Every row gives one point. Each copy is the shape, with its points in the same order, turned, moved and blurred by noise. Some copies are also mirrored. Which?

Shape (8 x 3):
74, -83, 238
31, -100, -142
-213, -52, 71
-318, 225, 14
53, 33, -121
211, -111, -237
224, -321, -39
161, -52, -249
Copy 1 (8 x 3):
-173, 195, -32
-117, -166, 40
-196, -70, -239
58, -152, -400
4, -142, 22
-25, -211, 271
-256, -46, 271
24, -228, 223
Copy 1 is: only turned
Copy 2 (8 x 3):
-221, -82, 203
138, -166, -7
-153, -60, -110
-84, 189, -278
125, -40, 29
256, -217, 139
55, -351, 245
294, -147, 74
Copy 2 is: only turned
Copy 3 (8 x 3):
206, -94, 209
-139, -75, 81
129, -177, -94
135, -34, -305
-108, 40, 41
-259, 20, 182
-123, -156, 393
-256, 66, 125
Copy 3 is: mirrored

Shape (8 x 4):
-5, -151, -12, -33
171, 134, -131, 49
76, -228, 477, 220
146, 256, -242, 53
75, 226, -76, -13
-122, -119, 112, 184
63, 181, -28, -114
146, -270, 272, 149
Copy 1 (8 x 4):
-100, -5, 34, 94
-80, -14, -162, -157
73, 395, 349, 87
-57, -102, -249, -230
53, -94, -164, -135
-61, 21, 264, -20
87, -97, -165, -19
-67, 336, 219, 119
Copy 1 is: only turned
Copy 2 (8 x 4):
85, 30, -4, -85
92, -326, -9, 52
341, 334, 212, 233
41, -445, -71, 83
-41, -314, 13, 128
121, 116, -103, 122
-103, -228, 70, 42
349, 206, 165, 41
Copy 2 is: mirrored

Shape (7 x 4):
75, -24, 264, -177
-37, -15, -278, 186
-50, 213, 38, 125
-16, -90, -110, -211
-438, -41, 68, 121
-9, 257, -119, 64
72, 28, 220, -294
Copy 1 (7 x 4):
162, 64, 321, 305
-57, -60, -61, -174
4, 20, -100, 219
-6, -167, 308, -9
367, -235, -131, 130
-164, -23, -96, 199
70, -15, 401, 326
Copy 1 is: only turned
Copy 2 (7 x 4):
-52, -16, 306, 119
181, 62, -315, 103
-197, -63, -134, -3
245, -32, 81, 49
-45, -323, -143, 376
-43, -72, -182, -170
-50, -15, 348, -24
Copy 2 is: only turned
Copy 3 (7 x 4):
-133, -243, 31, 155
256, 101, -55, -215
105, 115, 182, 41
18, -81, -243, 19
-229, 246, 40, -195
209, 134, 59, 111
-127, -245, -49, 279
Copy 3 is: mirrored
Copy 4 (7 x 4):
-289, -227, -34, 111
232, 205, -42, 106
16, -44, -45, -151
2, -144, 8, 287
97, 51, 380, -17
183, -70, -169, -106
-268, -349, -48, 154
Copy 4 is: mirrored
